Rows are points. Two turns around zero, p and q, are shown by what they do to some points. Where does a point land after both, in the order given? Backwards means that the second turn is done in reverse. Each puzzle has new turns, and all numbers are rounded.
(in the rows, 128 means zero)

Turn p:
[149 160  96] => [164 163 125]
[141  90 166] => [114  83 157]
[128 115  96] => [150 120 103]
[ 93 147 153] => [ 85 146 126]
Turn q:
[173 106 166] => [131 105 186]
[110 152  90] => [144 152  89]
[135  86 102] => [150  86 114]
[104 152 120] => [118 153 106]
[105 156 171] => [ 82 157 142]
[140 116 120] => [142 116 131]
Where do these land?
q, then p: [149 119 144] => [113 114 147]
q, then p: [158 109 138] => [119 103 154]
q, then p: [130 203 124] => [130 201 146]
p, then q: [ 82 113  82] => [174 124  80]
p, then q: [113 118 146] => [111 117 112]
p, then q: [135 105 134] => [125 104 133]

Turn p:
[172 130 146 100 108 132] => [142 115 136 103 109  83]
[126 190 137 100 115 160] => [147 189 140  99 136 100]
[127 156  79 161 152 131] => [148 159  85 147 117 162]
[121  97 141 191 120 116] => [106 109 145 183 101 151]
[137  98 129 119 139 153] => [135 106 143 104 117 147]
[102  95 103 125 112 144] => [ 90 122 126 107 121 159]
[112 130 160 100 150  59] => [128  97 121 154 195  94]
Turn q:
[107 161 138 181 144 171] => [124 190 118 121 154 172]
[164 157 135  88 145  87] => [164 117 135 132 142  64]
[126 132  94 116 164 122] => [109 116 106 133 163 107]
[118  74 104 110 136 110] => [100  69 129 132 130 130]
[154 158 119 121  98  88] => [157 133 129 168 107  92]
[152 114 112 121  90 113] => [139 106 116 149  90 121]
[ 86 111 137 145 153 115] => [103 121 160 133 159 151]
[128 107 166 179 108 175] => [144 150 130 103 108 201]
[117 138 147  91 114 170] => [111 150 131  81 100 113]
Where do these land?
p, then q backwards: [137 116 114  62 109 117] => [138 117 123  76 166 157]
p, then q backwards: [131 138 165 179 131 122] => [117 143 129 149  97  79]
q, then p: [148 106 157 170 120 143] => [150 135 147  91  89 128]
q, then p: [ 96 137 113  76 108 115] => [ 82 125 130 159 163 111]
q, then p backwards: [118 120 103  73 149  99] => [138 109 158  98  96  85]
p, then q: [ 96 130  66 168 134 114] => [ 83 168  79 138 130 151]
q, then p: [172 151 148 149 130 149] => [163 138 100 107 102 105]
q, then p: [127 125 157 146 142 165] => [152 146 136  87 134 122]
